Each row is a point. The points of each table are mixes of a few directions, plus a little noise. How many directions does each table use, and how many do they share? Where both have some left over, give the other angles between the two spaces (their principal angles), to ten degrees, smallest first.
(in the rows, 128 means zero)

First (4 x 3):
[[108 155 138]
 [179  61 104]
 [ 97 170 143]
 [129 126 127]]
Second (4 x 3):
[[166  78 110]
 [140 112 122]
 [127 129 128]
 [ 79 192 150]]
Directions: first 1, second 1, shared 1

First (7 x 8):
[[103 152 224 182 114 162 141  45]
 [ 92 137 102  87  72 172 129 185]
 [173 141 187 168 151 105 108 150]
 [138 124 122 129 133 121 127 142]
 [131 107  99 130 139 122 148 113]
 [141 108  86 119 147 108 136 133]
 [117 127  76  81 140 105 107 127]]
Second (10 x 8):
[[ 84 140 121  65 133 124 144  85]
 [127 124 131  94 124 129  95 109]
 [159 113 127 206 126 137 164 172]
 [159 116 127 210 127 136 166 175]
 [110 160 128 118 139 109 118 132]
 [136 109 126 139 122 140 145 127]
 [109 108 126  58 119 141 116  74]
 [133  82 134  36 106 154  67  60]
 [131 154 128 176 139 112 143 167]
 [130 174 131 178 145  99 122 178]]
Directions: first 4, second 3, shared 1; angles 30, 90

First (9 x 12):
[[134 178 102 130 127 129 141 121 147  77 132 112]
 [131 153 109 128 121 129 137 121 136  97 128 115]
 [116 122 144 139 134 124 131 135 138 140 133 143]
 [132 139  85 122  83 131 143 105 121  84 118  91]
 [131 168 142 135 169 127 127 142 152 119 142 147]
 [146 103 143 108 148 133 105 134 102 166 123 133]
 [101   7 155 132  72 124 121 123  86 209 109 136]
 [131 104 143 122 136 129 117 133 115 157 126 136]
 [131 177 130 135 161 127 132 137 155 103 141 138]]
Second (8 x 12):
[[ 99 152 142 127 165 111 101 181 139 195 135 143]
 [134 123 125 128 119 131 134 116 125 113 126 125]
 [153 107 115 129  95 143 151  82 119  69 123 115]
 [157 103 113 129  90 145 155  74 117  60 121 113]
 [ 89 161 147 126 180 104  91 201 143 221 137 149]
 [132 124 126 128 122 130 132 120 127 118 127 126]
 [125 131 130 128 132 126 125 134 129 135 129 130]
 [135 123 125 128 119 132 134 116 126 113 127 124]]
Directions: first 3, second 1, shared 0; angles 40

First (10 x 18):
[[125  83  88 102 157 185 129 117 151 149 183 102 173  82 103 150 112 145]
 [172 126 179 140 150  72 113 127 118  97 103 165 100 131 119 130 158 121]
 [196  87 194 109 175  47 154 171 116  77 148 187 174 134 122 129  80 149]
 [161 123 125 124 191 133 139 157 102 101 142 114 153 117 130 118  58 119]
 [132 131 167 129  83  79 111  96 153 140  97 168  80 142 120 138 219 132]
 [ 92 167  76 123 102 186 113  81 145 183 100  77  68 123 135 124 173 100]
 [ 96 135 131 149  92 121 141 160 114 109 135 138 162 154 144 119  96 143]
 [ 48 116  81 178  78 209  86 109 138 139 158  98 151 100 105 152 169 146]
 [130 164 104 114 142 143 147 134 114 142 108  96 108 144 154 105  88 103]
 [128 147 135 111 107 106 147 129 132 142 109 135 110 154 147 115 127 123]]
Second (10 x 18):
[[ 70  90 131 139  44 184 110 114 151 168 160 136 152 115 130 140 189 136]
 [149 124  99  79 167 185 152 128 127 171 142  84 129 110 149 109  80  93]
 [ 96 145 111 109  71 117 137  98 162 166 113 131 102 148 131 134 176 144]
 [ 89  75 157 133  46 192  99 108 151 180 157 144 137 104 134 136 214 115]
 [189 121  96  37 212 125 193 141 139 154 150  99 150 122 140 113  29 122]
 [164 137 179 169 155  63 105 142 101  68  99 166 109 137 116 129 140 127]
 [143 144 115 150 179 100 129 149 105  76 126 123 144 130 113 132  75 145]
 [113 165 157 175 100  93 122 157  93  90  93 147 115 167 150 109 118 119]
 [148 149 110 145 182 115 110 117 118  99 111 111 105 116 105 137 122 128]
 [119 129 126 143 123 106 122 127 132 108 129 140 136 131 112 141 136 151]]
Directions: first 5, second 6, shared 5

First (11 x 32):
[[133 114 104 110 109 180 141 142 110  90 102 121  99 108 118 136 131 111
  132 125 148 152 116 116 104  98 123 164 154 148  83 109]
 [117 152 184 131 196  89  28  96 165 152 141 179 115 209 108 144 157 163
  117 174  56  21 184 162  78 196 104 105  94 111 151 168]
 [121 163 126 138 149 119  86 140 142 162 148 161 135 171 138 136 139 134
  116 146 106  80 131 144  88 164 121 115 106 126 164 160]
 [130 135  89 111  97 153 153 151 112 125 124 126 101 111 142 141 134 118
  126 119 160 157  92 102 117 116 131 135 146 147 117 124]
 [146 139 108 122 113 156 130 150  99  67 134  57 176  66 119 109 128 121
  175 111 174 166 137 166 147  82 149 171 162 151  70 120]
 [139 147  79  98  87 153 149 158  98  95 134  86 114  77 139 139 144 125
  154 112 190 176  93 115 133 101 144 146 167 162  84 126]
 [124 133 171 106 169 105  58  93 148 119 124 154  83 173 102 152 161 161
  128 162  86  61 169 138  96 170 107 116 122 125 108 146]
 [130 149 172  95 163  70  56  89 143 112 146 118  97 146 107 152 174 182
  153 154 111  74 170 146 133 172 123 101 134 131  97 155]
 [126  75 148 172 129 142 184 117 133 134 104 128 174 117 122  89  75  95
  111 108 107 160 138 129 164  92 128 141 108  97 155  90]
 [125  83 116 157  90 118 230 128 125 166 118 128 148 100 152 103  79  99
  102  92 143 200  87  84 192  97 139 108 115 104 178  91]
 [120 118 109 168 107 122 193 145 133 187 135 149 165 130 160 105  86  99
   96 106 129 161  91 106 154 121 136 107 100 106 203 118]]
Second (8 x 32):
[[118 172 104 168 136 143  95 169 136 144 154 141 187 150 154 108 114  88
  119 121 104 104 131 171  76 153 142 147 101 133 164 156]
 [128 165  94 181 133 145 151 180 130 218 159 160 213 155 157 104  96 119
  105 137 142 117  91 147 120 115 127 113  91 107 236 152]
 [131 157  96 177 131 143 165 175 128 226 156 161 208 153 155 106  95 130
  104 139 153 123  83 137 136 105 122 104  94 103 242 146]
 [121 121 144 104 128 122  84 105 132  53 115 106  86 117 116 137 150 111
  145 115  98 124 167 138 101 157 138 155 145 152  49 124]
 [134 117 129 126 125 126 156 125 124 154 125 133 126 125 125 130 123 147
  125 135 147 137 112 111 155 109 120 111 129 118 149 121]
 [127  98 157  83 124 114 104  85 127  48 103 100  55 105 103 148 157 132
  148 120 112 137 162 114 131 141 130 144 159 146  33 108]
 [142  81 149  93 119 115 182  91 118 139 103 122  77 107 102 147 136 179
  132 142 166 157 110  76 197  88 109  96 152 114 119  96]
 [122 114 151  93 128 118  85  95 130  42 109 101  69 112 111 142 154 116
  148 115 100 127 170 131 107 154 136 154 152 151  34 119]]
Directions: first 5, second 2, shared 1; angles 40

First (8 x 32):
[[116 177  89 155 139 189  77 135 188 122 114 111  75 164 117  86 146 117
   62  96 118 168 155  60 169 134 197  81 178 170  62 141]
 [172 178 122 129 141 162 154 147 132 113  94 108 170 170 177 104 159 215
  109 117 165  76  70 147 147  93 142  96 108 132  78 124]
 [106  92 129 121 123 110 125 158 127 148 174 138 161 109 110 147 108 133
  143 142 140 143 156 126  77 162 137 153 122 130 129 125]
 [130  73 149  88  68  81 110  87 123 114 116 140 114 101 111 166  94  83
  165 156  91 109 145 150 103 120 103 163 131 123 178 140]
 [113 107 144 137 153 102 156 119  86 145 141 146 120 100 120 140 126  92
  155 134 121 145 125 148 131 138  76 147 106 100 182 116]
 [148 220 120 164 131 147 126 115 164  87 135  72 128 143 150  97 150 169
  105  91 159 119 128 111 168  93 198 110 180 134  72 136]
 [100  89 128 137 182 137 141 121  81 171 104 178  70 120 109 123 138  49
  125 133  88 173 117 125 159 153  43 116  88 111 194 112]
 [139  88 142  94  88  95 134 142 124 125 146 131 185 116 132 161 104 165
  161 154 142  92 128 158  70 131 130 159 111 126 130 130]]
Second (8 x 32):
[[148 108 129  66 115 122 142 169 133  98 104 198 171 143  72 140 101 175
   97 128 132  91 126 137  44 120 105 153  88 130 137 163]
 [125 108 117 113 162 108 169 185 116 146 166 175 163 104  97 122 146 148
  131 126 146 133 115 142  81 128 116 140  74 112 137 142]
 [ 98 200 101 174 156 125 140 136 136 123 175  76 130 117 131 139 176 151
  127 107 134 154 126 117 156 104 145 142 169 136 106 119]
 [138 100 125  96 151 109 167 177 112 140 150 189 169 107  92 123 136 148
  133 142 150 118 115 148  72 131 111 135  69 110 148 140]
 [137 138 118  99 146 112 165 169 118 119 149 173 176 113  86 136 144 169
  126 142 154 111 117 145  75 117 116 142  96 119 143 138]
 [105 120 131 168 113 147  85 101 151 135 112  74  71 151 169 121 110  92
  113  84  88 158 142 100 179 135 143 126 164 144  96 132]
 [144 147 145 135  94 143  97  58 125 115  90  89 103 141 162 132 116 101
  146 162 127 113 138 127 181 132 139 102 176 136 137  99]
 [129 104 157 173  86 157  60  30 133 147  77  50  42 150 214 111  96  40
  151 135  93 146 146 109 237 156 149  84 187 138 120  92]]
Directions: first 5, second 4, shared 0; angles 30, 30, 50, 60

First (10 x 32):
[[119 100 107 110 109 180 112 174  82 131 132 147 139 128  68  86 130 150
   48  44  56  83 172  66 164 139 126 163 133 164  75 164]
 [138 148 148 139 139  89 143  97 156 131 121 113 122 121 166 155 122 105
  175 186 169 160 101 167 107 121 140  98 123 100 168  92]
 [124 123 121 126 125 138 124 135 122 126 131 132 129 132 119 122 131 136
  119 114 121 119 134 119 132 129 122 137 130 136 117 140]
 [113 127 110 135 133 134 118 122 142 112 140 130 123 151 140 136 145 151
  161 134 164 128 115 146 111 124  91 143 132 137 121 161]
 [129  97 117 101 102 184 116 186  65 143 124 149 144 111  50  73 118 136
   10  25  17  76 189  42 183 143 154 158 131 163  72 145]
 [133 139 139 135 135 106 136 110 145 129 125 120 124 125 150 144 125 116
  156 161 152 146 112 151 116 124 133 112 126 113 150 109]
 [133 131 135 128 129 121 133 125 128 132 124 125 128 122 131 130 123 119
  127 135 125 132 127 129 129 128 139 120 126 122 135 115]
 [130 123 128 122 123 138 127 140 114 132 126 132 132 122 112 117 124 126
  102 108 103 118 141 110 140 132 138 132 128 133 118 127]
 [141 151 152 140 141  83 146  93 160 132 119 111 121 119 172 159 120 101
  180 194 172 165  97 172 105 121 145  93 122  95 174  85]
 [118 141 122 145 143 106 127  98 166 111 138 120 118 150 171 159 144 139
  203 179 202 152  92 179  92 119  93 123 130 117 150 141]]
Second (9 x 32):
[[131 131 132  97 153 136 127 135 101 105 163 137 136 151 136 135 122 130
  129 127 118 122 148 144 120 146 131 137 150 102 154 117]
 [129 127 128 125 131 129 128 129 126 126 131 129 129 129 129 130 128 129
  128 128 127 127 130 129 127 130 129 129 131 126 131 127]
 [135 134 135  70 176 142 125 141  76  86 194 145 141 172 144 140 119 133
  130 127 108 118 165 156 113 163 134 145 171  79 178 109]
 [135 135 136  63 182 145 125 144  70  81 202 147 144 178 145 141 117 133
  131 127 107 117 170 159 110 167 135 147 176  74 185 106]
 [127 128 128 131 125 127 128 127 130 130 124 127 127 125 127 126 128 128
  129 128 129 128 126 127 130 126 127 127 126 131 125 129]
 [130 129 130 112 141 131 127 132 114 116 147 133 131 140 133 131 125 129
  128 128 124 125 137 135 124 138 130 133 139 115 141 122]
 [116 116 114 234  40 101 132 103 223 206   7  97 104  47 100 106 145 120
  124 131 162 145  61  77 157  64 116  96  49 218  36 164]
 [120 120 119 195  72 111 131 111 188 179  50 109 112  77 110 114 139 123
  125 129 150 139  85  95 147  87 121 108  78 184  70 151]
 [129 129 129 123 131 130 127 130 124 125 134 130 129 133 129 129 127 129
  128 128 126 128 131 130 126 130 130 129 131 124 131 126]]
Directions: first 2, second 1, shared 0; angles 90

First (9 x 32):
[[115 173 143  77 128  99 109 164 117 145  70 100 164 190 150 153 110 139
  170 124  98 104 116 110  87 176 120 133 169 139 108 116]
 [ 90 196 146  58 119  71  91 164 123 147  78 108 189 219 149 131 122 141
  174  89 100 123 104 113  75 188 135 113 166 102 125 108]
 [141  82 113 179 128 156 146  93 139 111 185 155  91  65 106 103 146 116
   86 134 159 152 140 146 170  79 136 123  87 117 147 141]
 [113 106 116 160 117 126 126  89 149 112 198 166 119  94 102  74 161 117
   87  93 164 176 126 150 158  89 156  98  80  73 168 133]
 [109 112 118 154 116 121 123  91 149 113 195 166 125 101 104  72 161 118
   91  88 162 178 124 150 154  94 158  96  81  68 170 131]
 [164 108 128 139 144 163 151 144 111 133  91 104 102 107 141 179 101 132
  140 184 111  85 145 115 131 129  97 165 152 195  92 135]
 [145 139 136 110 138 137 134 155 111 139  75  98 128 146 148 172 101 136
  156 162 102  88 132 111 109 153 104 154 163 177  95 126]
 [107 120 121 144 116 116 120  99 147 117 183 160 131 114 108  77 158 119
   99  88 156 173 121 146 146 104 156  98  90  72 165 129]
 [167 115 132 130 146 162 151 154 105 138  75  94 105 116 148 190  93 134
  151 191 101  73 144 109 123 140  90 171 164 208  83 133]]
Second (8 x 32):
[[ 81 148 158  92 103  92  79 165  96 131 100 126 150 138 137  95 109 126
  202 129 122 112 111 142 135 124 168 122 166 155  95 137]
 [ 96 129 166  88 104  81  95 156 134 131 129 138 138 135 154 101 126  91
  154  71  83 131 122  98 102 165 125  85  73 102 138 143]
 [176  88  96 200 162 174 181  92 127  95 162 136  89  72 114 146 147 133
   99 173 163 119 143 143 170  62 129 160 127 182 118 144]
 [158 163 118 115 161 107 167 120 157 123 113 108 154 200 158 172 147 137
  104  86  93 123 130  80  66 184  83 120 104 107 152 120]
 [114 114 116 149 109 170 108 121  99 143 127 131 112  86  87 105 103 157
  136 195 182 132 130 186 186  77 164 159 196 147 105 118]
 [104 108 144 158  92 162 118 108 110 155 138 130 101 100 108  76  76 168
  131 168 154 133 159 154 175 114 136 126 144 120 125 141]
 [118 122 154 144 111 127 138 115 131 139 137 126 115 135 143  96  98 146
  132 115 111 126 156 107 129 151 110 104  94 115 139 151]
 [177 151  71  77 183 111 137 147 171 107 118 130 166 159 123 231 217  65
   67  87 116 147  73 114  60 145 109 148 121  96 153  69]]
Directions: first 2, second 5, shared 1; angles 50

First (11 x 32):
[[129 122 129 125 127 124 114 126 130 123 131 125 127 136 134 126 126 132
  133 131 131 125 125 123 125 130 127 131 132 132 131 129]
 [116 178 117 152 139 152 249 140 113 175 100 155 136  64  75 146 139  89
   86 100  96 155 148 171 153 112 138 103  98  88 107 118]
 [124 149 124 138 133 138 179 134 122 148 117 139 132 101 105 135 133 111
  111 116 115 139 136 146 138 121 132 117 116 112 119 123]
 [128 127 128 128 128 127 126 128 129 127 128 127 128 129 129 127 128 129
  129 128 128 127 128 127 128 129 128 128 129 129 128 128]
 [129 124 129 126 127 126 117 127 129 123 131 126 128 134 132 127 127 131
  132 130 131 126 126 124 126 129 127 130 130 131 130 129]
 [135  98 135 114 122 113  56 121 137  99 145 112 123 166 160 117 121 151
  153 145 147 112 116 102 113 138 122 142 146 152 140 135]
 [138  89 136 109 120 109  34 118 140  91 149 108 121 178 170 114 119 159
  161 151 153 108 113  95 110 141 120 147 152 159 145 136]
 [131 114 131 121 125 121  93 124 132 114 136 121 125 146 143 123 125 139
  140 136 137 120 122 115 120 133 125 136 137 140 135 131]
 [126 138 126 133 130 133 152 130 124 138 122 133 130 115 117 132 130 120
  120 122 121 133 132 136 133 125 130 123 122 120 124 126]
 [136  92 137 111 120 110  41 119 139  93 148 109 122 174 167 115 120 157
  158 148 151 108 114  98 111 139 121 146 150 157 143 135]
 [116 178 117 153 139 152 248 141 113 176 101 154 137  65  74 146 139  89
   86 100  96 155 148 170 153 112 138 104  98  88 107 117]]
Second (9 x 32):
[[122 134 105 106 128 140 132 126 135 153 130 137 127 121 123 112 117 153
  107 115 118 126 147 113 120 120 100 127 152 132 100 142]
 [124 132 103 112 132 136 135 121 142 145 129 137 121 117 119 120 125 157
  112 117 120 126 144 111 117 117 107 130 143 134 103 135]
 [134 118 127 122 140 116 150 130 153 141 126 122 115 129 131 121 123 121
  124 151 139 151 128 110 113 116 117 138 131 133 106 155]
 [124 132 126 117 124 137 125 133 119 142 129 130 139 134 132 115 115 130
  120 123 124 125 136 128 129 132 115 125 143 127 121 137]
 [127 132 149 147 116 131 105 131  99 104 129 125 144 137 132 140 134 109
  146 121 127 113 115 156 148 146 153 120 113 120 166 103]
 [134 127 187 165 112 121  96 145  78  85 127 110 160 159 147 148 133  65
  167 141 142 120  93 176 159 163 179 119  96 110 197 102]
 [120 139 129 159 115 135  91 113  98  76 129 142 131 112 111 165 163 144
  152  90 110  87 114 163 154 145 173 112  92 122 184  55]
 [135 118 131 137 140 111 144 125 149 120 125 123 110 123 126 137 138 121
  135 146 137 143 119 118 119 119 136 135 114 132 123 133]
 [131 120  96  88 148 125 173 129 180 185 128 127 106 122 128  94 103 151
   92 150 133 162 156  77  92  96  71 144 166 142  52 193]]
Directions: first 1, second 3, shared 0; angles 80

First (8 x 32):
[[ 74 117 129 132 137 138 130 168 134 106 157 125 158 153 130 126  95 149
   76  98 117 142 146 136 105 115 183 173 152 165 146 139]
 [160  82 161 193 128  85 119 182 138 188 123 130  41 137 145 103  76 122
  174 109 124 134 110 139 155 149 176 106 166  89 123 142]
 [108 115  78  62 136 128 116  62  93 164 162 209 137  60 247 112 225 101
   75 215  78 126 125 119 102 127  71 150  44  63  52 115]
 [149 103 145 132 133 134 134 119 137 118 120 111 138 123 104 116 115 132
  125 141 139 127 124 124 122 125 138 135 130 112 144 146]
 [147 134 121 103 127 140 131  86 124 117 117 127 148 107 122 129 160 121
  129 159 134 120 125 119 124 125  91 122 101 113 123 126]
 [156 234 114 138  97 116 125 122 123 128  81 107  91 156  81 182 147 114
  231  77 159 110 123 129 184 148  54  38 140 182 127  73]
 [136 133 141 120 129 153 140 114 140  81 113  89 174 139  65 135 115 142
  120 123 154 125 135 122 118 116 129 138 136 152 165 140]
 [ 93 106 137 145 137 129 128 169 136 121 150 124 137 149 131 120  90 145
   94 102 120 140 138 136 113 121 183 162 155 148 143 142]]
Second (9 x 32):
[[ 66  82 109 169 148  97 121 165 124 186 140 197 126 111 239  98  95 127
   89 114  89 198 146 118 160 144 190 167 138  96  50 104]
 [121  79 118 142 142 108 124 116 123 175 127 179 124  88 207  96 130 117
  109 160 104 167 129 114 147 141 143 147 109  66  66 120]
 [167  51 155 179 141  97 127 138 140 182 108 143  87 101 159  85  89 120
  147 150 125 157 115 120 157 146 167 128 139  52 100 144]
 [133 185 129 106 115 154 136 116 132  74 115  84 159 156  52 162 136 138
  145 103 157 102 133 131 120 117  97 110 135 187 174 123]
 [116 138 143 119 126 149 134 148 137  84 142  89 150 160  71 140 109 147
  109 105 141 108 133 138  98 111 149 145 149 173 183 149]
 [138 178 129 123 108 120 119 153 121 130 141 111  74 159 104 156 141 123
  169 100 130  85 117 149 122 129 105  89 140 165 156 125]
 [141 177 125  79 112 153 128 110 120  85 145  95 132 145  73 158 169 129
  133 134 139  71 120 142  89 110  82 112 113 169 179 140]
 [132  97 118 162 141 110 133 101 133 164  82 165 151  90 178 105 112 119
  139 141 129 195 137  97 187 150 131 127 120  76  56  94]
 [136 165 127  70 117 162 130 104 121  74 152  91 147 142  70 153 171 133
  113 144 138  69 122 142  73 104  88 128 108 166 187 152]]
Directions: first 4, second 5, shared 4

First (9 x 32):
[[133 120 129 103 121 113 174 133 138  90 139 124 150 107 135 124 132 104
  149 143  87 151 117 118 140 123 135 146 135 144 109 143]
 [146  92 144 118  91 128 126 126  90 144 122 115 155  81  88 140 119 162
  143 134 154 125 146 115 167 137 156 140 160 109  74 131]
 [111 120 131 174 127 119  56  63 110 223 141 154  72 119  72 173 137 182
   89  90 236 134 148 140 147 172 161  95 166 115 154  95]
 [145 108  87 145 144 142  91 106 163 135 139  75 110 129 147 104  56 108
  111 127 161 144 146 123 153  94 130 158 154 120 101 128]
 [ 73 188 118 146 183  77 152  70 187 136 177 207  51 170 144 165 202  86
   99 101 106 185  85 150  83 172 127  83 110 193 249 112]
 [144 121 119 110 126 140 148 157 138  89 120  96 156 127 154  99 100 105
  143 147  93 123 128 120 131  97 115 154 120 125  98 144]
 [139 133 134 105 124 143 158 175 124  82 109 114 165 137 155 103 125 112
  149 148  76 108 121 123 113 104 105 141  99 125 110 144]
 [135 137 110 145 146 157  89 144 139 135 112 102 118 162 155 101  92 126
  112 126 143 101 139 134 111 101 103 130 111 110 132 124]
 [125 137 181 105  92 134 157 179  64 119  94 165 174 121 102 142 188 169
  156 137  98  84 122 129 106 153 121 104  97 111 125 133]]
Second (8 x 32):
[[169 143 108 180 110  89  89 123 176 139 157 172 121 123 128 114 150 105
   70 120 179 207 101 164 140 160 106 129 118 106 209 103]
 [142 121 133 137 156 140  73 117 109 172  99  90 129 116 143  81  85 154
  127 128 130  98 166 125 110  99 124 136 169  97  89 107]
 [ 43  80 111 142 136 175 180 112 131 118 142 118  88 139  90 230  76  85
  166 166 146 115 115  86  85 132 192 147 134 122 149 158]
 [ 73  93 138 116 149 167 175 140 104 112 107 101 135 122 124 159  79  99
  185 179  75  90 132  85  60 104 164 156 148 106 109 148]
 [141 136 145  98 139 135 117 133  99 135 104 101 145 126 142  93 127 162
  142 115 101  86 154 126 139 105 116 122 137 138  70 128]
 [155 130 113 129  61 124 160 171 148  73 153 160 150 143 110 160 166 117
  107 122 167 159  90 146 188 156 110 126  60 140 156 151]
 [153 150 123 121 116 113 105 116 133 139 141 137 117 140 125 119 160 161
  100  84 163 132 132 150 184 140 110 102 113 159 117 122]
 [149 171 154 102 160  80 125 114 127 137 123 147 140 117 162  68 181 142
  126 108  60 137 133 145 117 128 101 107 144 156 124 107]]
Directions: first 4, second 5, shared 2; angles 70, 80

First (9 x 32):
[[135 114 132 145 126 137 118 119 115  82 136 116 150  91 134 145 144 124
  141 141 142 126 121 124 133 139 163 137 103 125  99  94]
 [135 104 145 144 128 143 102 121  96  70 136 104 156  93 127 143 132 127
  139 150 142 121 115 114 137 131 147 135  74 138  85  99]
 [121 139 130 107 132 121 130 139 132 176 119 135 106 173 117 107 103 134
  110 118 113 128 133 128 124 109  80 118 141 138 153 170]
 [134 125 117 147 123 130 138 118 137  94 135 130 143  87 143 148 158 120
  145 131 142 132 127 135 129 151 180 138 137 110 115  88]
 [113 172 102  91 130 100 172 146 182 245 111 171  71 206 124  93 110 134
  102  86  97 139 151 150 111 115  73 111 224 115 211 197]
 [125 121 146 115 133 132 107 135 105 139 124 115 126 155 112 113  98 135
  115 135 120 121 123 115 131 105  83 121  95 150 122 156]
 [129 119 138 130 129 134 114 128 112 113 129 117 136 125 123 129 121 129
  128 137 130 124 123 120 132 123 121 128 103 138 113 127]
 [128 127 129 128 128 128 127 128 127 127 128 127 129 128 128 128 127 128
  128 129 128 127 127 128 128 128 127 128 126 128 127 128]
 [132 131 112 144 123 126 145 119 145 107 134 137 136  94 144 146 159 120
  144 125 139 134 130 139 126 151 178 137 152 107 126  94]]
Second (10 x 32):
[[130 127 123 136 126 128 133 124 132 115 131 130 134 112 134 136 140 125
  135 129 133 130 128 131 128 138 149 132 133 120 124 112]
 [136 126 111 154 121 130 144 113 143  82 139 133 147  71 150 157 171 117
  152 130 147 134 128 139 128 161 203 142 144 102 113  72]
 [115 132 156  85 139 125 102 152 103 203 111 120  97 221  93  82  58 145
   88 125  97 118 128 110 128  74   7 105 102 171 152 219]
 [134 126 116 147 123 129 139 117 139  95 136 132 142  87 144 149 159 120
  146 130 142 133 128 136 128 152 182 138 140 109 118  87]
 [124 129 136 115 131 127 120 135 121 150 123 126 119 155 118 114 107 133
  116 127 119 125 128 123 128 112  92 121 120 141 135 155]
 [131 127 121 138 125 129 134 122 134 110 132 130 135 106 136 139 145 124
  137 129 135 130 128 132 128 141 157 133 134 118 122 106]
 [126 128 131 123 129 128 125 131 125 137 126 127 124 139 124 123 120 130
  123 128 124 127 128 126 128 122 114 125 125 133 131 139]
 [134 126 115 148 123 129 140 117 139  94 136 132 142  86 144 149 160 120
  146 129 142 133 128 136 128 153 183 138 140 109 117  86]
 [131 127 122 137 126 129 133 123 133 113 131 130 134 109 135 137 142 124
  136 129 134 130 128 132 128 139 152 133 133 119 123 109]
 [118 131 148  97 136 126 109 146 110 183 115 122 105 195 103  94  77 141
   99 126 106 121 128 115 128  89  40 112 109 159 145 194]]
Directions: first 2, second 1, shared 1
